Every row gives one point. Each copy is the shape, with its points in the same order, turned, moved and blurred by noise. Say if it was mirrored as well.
In the rows, 128 means zero.

Shape, 7 rows:
[[114 112]
 [124 121]
 [ 90 131]
 [204 215]
 [118 120]
 [135 104]
 [134 127]]
Copy 1, 7 rows:
[[102 107]
 [120 116]
 [ 74 121]
 [166 226]
 [113 108]
 [138 101]
 [124 127]]
Copy 1 is: only turned
Copy 2, 7 rows:
[[114 115]
 [125 114]
 [124  80]
 [249 136]
 [116 118]
 [122 132]
 [136 129]]
Copy 2 is: mirrored

Shape (6 x 3):
[[139  96 161]
 [ 84  92 125]
 [ 72 107 124]
 [ 86  87  94]
 [167 161 160]
 [205 158 140]]
Copy 1:
[[118  97 147]
 [144 100  92]
 [160 113  85]
 [129 108  66]
 [113 153 185]
 [ 69 163 188]]
Copy 1 is: mirrored
Copy 2, 6 rows:
[[114 126 156]
 [148 175 173]
 [140 197 163]
 [172 180 165]
 [ 95 111  94]
 [119  68  88]]
Copy 2 is: mirrored
Copy 3, 6 rows:
[[146 127  83]
 [109  89 122]
 [100  98 136]
 [124  71 145]
 [167 188 116]
 [214 186 122]]
Copy 3 is: mirrored
Copy 4:
[[163 109 155]
 [116  80 117]
 [ 97  77 119]
 [111  92  87]
 [147 166 184]
 [171 200 168]]
Copy 4 is: only turned

Shape:
[[124 143 132 135]
 [114 101 108  64]
 [163 165 143  75]
 [180 173 209 164]
 [107 164 114 124]
 [200 140 191 154]
 [142 151  97 133]]
Copy 1, 7 rows:
[[135 104 132 153]
 [112  88  62 117]
 [108 132 124  77]
 [100 150 222 128]
 [159 128 114 141]
 [ 88 113 212 109]
 [170  94 133 119]]
Copy 1 is: only turned
Copy 2, 7 rows:
[[122 136 151 118]
 [111  65 128 163]
 [115  92 100  82]
 [173 147 149  27]
 [ 90 140 149 122]
 [198 135 122  56]
 [113 151 121 133]]
Copy 2 is: only turned
Copy 3:
[[122 122 102 134]
 [174 129 176 133]
 [193 134  96 164]
 [125  76  23 186]
 [136 144 102 108]
 [122  83  58 211]
 [122 161 109 147]]
Copy 3 is: mirrored

Shape (12 x 8):
[[ 75  85 116  53 127 147 177 130]
 [114 130  62  66 105 145  69 149]
 [ 60 116 160 123 114 135 154 194]
 [115 164 116 170 116 105  86 136]
 [129 118  92 180  80 108 189 131]
 [143 105 148 124 108 135 101  98]
 [146 136  88 102 182  79 104 186]
 [ 93  87 165 107 147 205 148 152]
 [168 128 178  90  95  94 115 214]
 [173  84  93  94  73 144 109 101]
 [147 145 112 111 120 134 167 125]
 [204 174 104 135 149 135 174  54]]
Copy 1, 12 rows:
[[140 112 200  93 169 193 154 106]
 [172 210 171 101 136 115 107 102]
 [ 92  76 185 138 180 130  83 114]
 [ 90 169 127 178 138  76 120 133]
 [ 74 120  70 121 143 157 126 114]
 [107 138 146 135 147  90 179  78]
 [168 140 144 111 148  77 125 187]
 [ 78  81 225 105 127 123 144  87]
 [184  67 130 140 144  60 100 102]
 [145 168 114  87 131 126 169  52]
 [130 119 127 128 103 148 151 122]
 [122 147 110 150  45 141 224 140]]
Copy 1 is: mirrored
Copy 2, 12 rows:
[[ 90 119 130 129 141 228 142 108]
 [162 158  94 171  78 195  94  62]
 [ 87 150 129  89  77 175 152 149]
 [133 150  93 146  81  82 146  99]
 [116 147 127 202 124 136 217 149]
 [129  97 156 153  96 126 128  86]
 [169 160  63 140 145 139  84 147]
 [103 149 197  89 113 180 123 127]
 [200  91 101 101  72 161 144 172]
 [166  92 152 215 107 180 127  92]
 [154 137 131 140 151 152 166 112]
 [184 120 158 174 207  94 180  76]]
Copy 2 is: only turned

Shape, 12 rows:
[[124  87  64 111 151 108 105 203 133]
 [129 140 131  81 127 137  52 188  91]
 [140  96 151 125  74 101 100 157 116]
 [120 135 128 132 141 153 134  63 112]
 [130  68 149 129 167 142  69 212 128]
 [ 86 163 111 181 117 177 161 103 120]
 [155 112 106 132 153 106  94 186  77]
 [144 157 104 120 104 179 149 106 146]
 [166 164 179 104  92 123 227 120 127]
 [114 165 148  94  92 103 219 154 117]
 [ 88 153 136 127 139 144 117  71 146]
 [162 126 139 141 148  81  56 212 142]]
Copy 1:
[[152  38 172  83 127 124  64 153 142]
 [ 82  77 188  54  78 163  75 115 106]
 [103  92 159 151  70 130  74  89 111]
 [128 148 136 113 136 123 177  97 104]
 [ 74  18 168 108 134 170  84 129 130]
 [149 173 136 134 152 161 153 152 107]
 [ 98  66 206  88 112 113  89 147  86]
 [129 173 151 107 124 136 144 105 168]
 [ 91 163 134 137  45  73 175 151 171]
 [126 140 112 120  34  89 138 169 145]
 [120 147  98  88 140 135 142  92  91]
 [ 51  60 165  94 131 119  37 139 120]]
Copy 1 is: only turned
Copy 2:
[[ 53 153 149 111  79 187  95 162 106]
 [ 65 153 141 160  99  92 116 183 140]
 [ 99  81 151 167 123 132 112 134 101]
 [153 165  98 135 179 151 156 118 126]
 [ 27 139 191 102 141 123 110 158 113]
 [175 194 164 156 149 176 183 112 114]
 [ 81 166 144 122  97 115  80 141  89]
 [183 151 135 137 143 173 149 173 132]
 [226  81 139  94 105 124 161 110 130]
 [185  99 143 111  54 143 176 105 132]
 [138 161 111 151 170 165 166 108 169]
 [ 61 133 190 134 109 121  45 138 151]]
Copy 2 is: mirrored
Copy 3 (12 x 9):
[[116 113  83 157 118 142 100 182 117]
 [156 119 124 175  72 113 122 111  79]
 [108  70 127 145  80 130 161 114 138]
 [138 112 169  56 140 141 107  77 126]
 [ 84 107 141 181  84 174 103 151  71]
 [153 147 150  50 123 201 126  93 162]
 [144  93 149 165  78 130  86 162 128]
 [143 135 130 105 156 160 120  57 158]
 [166  68 187 135 195 162 189  76 177]
 [193  76 143 121 179 167 204 122 158]
 [129 142 161  49 139 138 146  87 109]
 [ 95 141 160 200  71 118 131 170 120]]
Copy 3 is: mirrored
Copy 4:
[[ 92 119 113  84 199 161 118 150 177]
 [ 48 125 117 166 120 153  91 172 154]
 [ 73 108 156 119  97  85 120 116 154]
 [178 130 145 143  88 142 144 171  86]
 [ 75  41 106 138 165 165  79 132 151]
 [198 116 191 147 123 121 132 211 111]
 [107 136 102 135 138 145  62 146 172]
 [151 137 126 134 120  90 163 206 100]
 [140 166 172 120 142  25 106 149  52]
 [115 186 207 107 160  56 101 151  73]
 [165 130 158 170 122 153 159 164  85]
 [ 75  97  93 178 188 118  90 104 181]]
Copy 4 is: mirrored

Shape:
[[135 131 113 144 159 103 164 128 104 124 165]
 [121 128 144 159 123 160 131 122 108 132  90]
 [148 132 156 137 192 156 122 188 141 201 109]
 [155 124 177 147  66 140 124 147 187 113 144]
 [ 99 129  76 199  87 145 126 144 163 117 135]
 [141  90 136 111 124 120 136 160 152 187 128]
 [ 82 174 126 110 130  75 199  99 152 126 151]
 [171 170 162 110 112  89  98  91 142  99 159]
 [120 145 136 143 185 140 145  72 215  61 130]
 [146 149 119  67 135 123 105 130  81  88 152]
 [161 120 119 145 143  61 152  94 131  77 117]
 [122 102 169 121  95  89  75 149 124  85 129]
 [105 143 107  82 120  81 109  99 125 139 186]
 [ 65  87 169 122  77 144 159 132  77 148 176]]
Copy 1, 14 rows:
[[ 95 161 163 105 132 137 115 110 119 137  85]
 [115 105 107 138  94 132 112 149 128  93  66]
 [167  95 138 104 132  78 129 145 102 138   7]
 [159 118  97 153 127 146  96 181  74 142 137]
 [111 123 130 122 140 120  71 153  68  49 127]
 [133 103 132 155 155  80 143 125 105 140  80]
 [ 55  93 160  93 132 166 132  99 106 150 140]
 [178 125 127 112 135 181 122 120 149 160 153]
 [128 120 157  42  52 156 145 152  73 123 156]
 [152 155 113 110 110 128  90  64 172 148 127]
 [107 155 181  96 112 140 127 158 168 123 144]
 [141 146  55 121 140 122 114 155 152 126 146]
 [120 131 130 105 159 146 135  55 126 115 151]
 [ 57 163  58 180 139 146 122  95  91 115  85]]
Copy 1 is: mirrored
Copy 2:
[[130 120 144 104 115 146 181  67 151 149  99]
 [130 154 149 115 154 133 111 114 111 171 123]
 [106 172  94  89  68  99  91  69 103 133 123]
 [133 187 116 199 123 144 140 138 157 124 140]
 [152 175 197 154 144  91 183 109 117 136 152]
 [128 148 133 120  95 109  96  92 167  97 120]
 [113  97 142 114 142 161 182  61 193 148 190]
 [126  92  91 164 103 158 175 155 161 162 127]
 [103 173  91 115 156  95 210 123 194 212 158]
 [114  91 108  86 132 166 179 154 131 113  95]
 [127  88 119 150 162 115 181  89 177 176  89]
 [ 69 118 142 175 138 136 143 158 143 120  93]
 [114  75 158 105  89 147 182 138 182 119 142]
 [104 157 213 112 127 215 115 112 166 113 118]]
Copy 2 is: mirrored
Copy 3:
[[ 90 131 164 119 120 126 139 145 188 109 118]
 [146 137 100 126 117 162 157 110 143 138 125]
 [129 105 113 109  82 126 236 175 113 106 141]
 [137  80  82  99 117  69 106 112 120 153 131]
 [131 184 120 134 129 101  99 150 122 174 147]
 [159  94 143 110 129  97 176 166 115 118  98]
 [105  91 203 164  81 137  84 131 148 113 114]
 [ 91  88  87 146  93  83 103  99 170  90  76]
 [ 53  99 101 120  52 161  83 160 143 180  87]
 [ 56 117 124 150 155 123 155  86 146  89  70]
 [102 136 149 104  82 119 112 107 198 135  56]
 [120 131  98  78 127 101 111  83 111  86  76]
 [ 94 112 152 168 140 104  99 149 138  64  71]
 [157  96 149 106 202 157 105 120 132  82 150]]
Copy 3 is: mirrored

Shape:
[[106 127  74  79 142 113 153 175  99  82  52 148]
 [112 177 147 100 123 145 165 105 135 130  56  75]
 [126  77 108 120  78 124 108 154  98 147 137 161]
 [172 141 110  82 170 148 162  86 132 139 126  99]
 [ 66 114  92 109 153 163 143 146 137  96 109  99]
 [157 167 119 119 129 123 158  78 194 122 106 105]
 [ 86 106  47  71 123 157 155 153 148  84  69 126]
 [ 83  84  77 137 134 110  75 126  57  71 125 174]
 [158  67 112 180 106 100  39 117 128 131 125 152]
 [ 66 107  88  58 174  83 127 173 137 104  90 120]
 [101 103  88 168  82  75 115  96 110 159 153 173]
 [123  97 137 134 123 120  61 137 124  79 153 223]
 [126  13 164 158 105 102  94  87 109 105 117 188]
 [133  57 103 145 113 101  78 107 102  83  97 157]
 [177 157 137 118 144 124 166  86 167 142 134  94]
 [133 141  98 108 153 116 190 120 156  87 111 112]
 [148  88 137 110  64  93  72  58 125 107 153 137]
 [160  82 144 167  81  87  98 126 111  86 170 127]]
Copy 1, 18 rows:
[[117 111 143 117 130 143 121  66 121 223  46  92]
 [ 73  78  82 141 171 149  80 129 137 207 126  89]
 [178 146 148 146 138 146 152 113  57 172 130 131]
 [104 111  79 151  95 136  50 176 101 173  93 118]
 [103 173 123  85 155 125  92 128 145 198  87 103]
 [ 88  92 107 133 138 181  78 192 130 177  91 156]
 [127 161 127  78 163 162  90 114 114 242  39 111]
 [100 205 191 153 117 143 148  64  87 139  75 122]
 [114 138 187 112 134 154 141 120  36  92 135 176]
 [ 93 141 131  59  81 165 121  86 112 230  92  99]
 [149 161 135 154 127 210 180 127 101 108 109 138]
 [131 163 249 140 108 168 118 124  99 151 128 157]
 [136 188 174 156 137 188  94  71  63 121 167 200]
 [100 167 169 136 139 160 126  77  64 140 104 174]
 [106  83  83 149 104 152  74 194 125 168 124 148]
 [112 119  97 119 114 151  84 143 160 197  76 151]
 [ 88 165 148 197 132 180 141 156  38 163 144 182]
 [126 155 151 165 114 124 166 129  91 143 154 209]]
Copy 1 is: mirrored
Copy 2, 18 rows:
[[150 116 104 198 219 178 156 148 117 144 165 158]
 [139 118 151  85 198 149 179 170 100  92 106 117]
 [ 76 152  83 185 125 124 130 133 141 137 125 111]
 [145 112 191 118 162 100 143 137 116 121 160  94]
 [185 144 124 159 165 119 142 164 136 108 116 178]
 [164 128 167  64 138 158 152 144 118 137 143  98]
 [187 159  97 178 207 137 147 148 148 151 149 156]
 [130 140  85 246  88 132 171 160  90 133 152 157]
 [ 85 132  83 168  40 154 117 192 141 123 165 106]
 [145 148 112 174 184 149 138 123 125  89 185 214]
 [ 84 187 111 170  68 172 133 118 100 142 118 120]
 [106  87  47 169  61 115 137 128  99 161 148 155]
 [ 48 152  94 165  68  99 139 204 107 180 156 159]
 [ 93 147  95 193  84 138 159 197 121 145 176 133]
 [132 110 196  81 123 134 139 125 122 122 139  88]
 [162 117 178 119 163 151 156 130 134 147 137 151]
 [ 76 159  96 121  54 113 198 140 129 128 163  96]
 [ 66 106 122 166  48 145 174 150 170 144 125 130]]
Copy 2 is: only turned
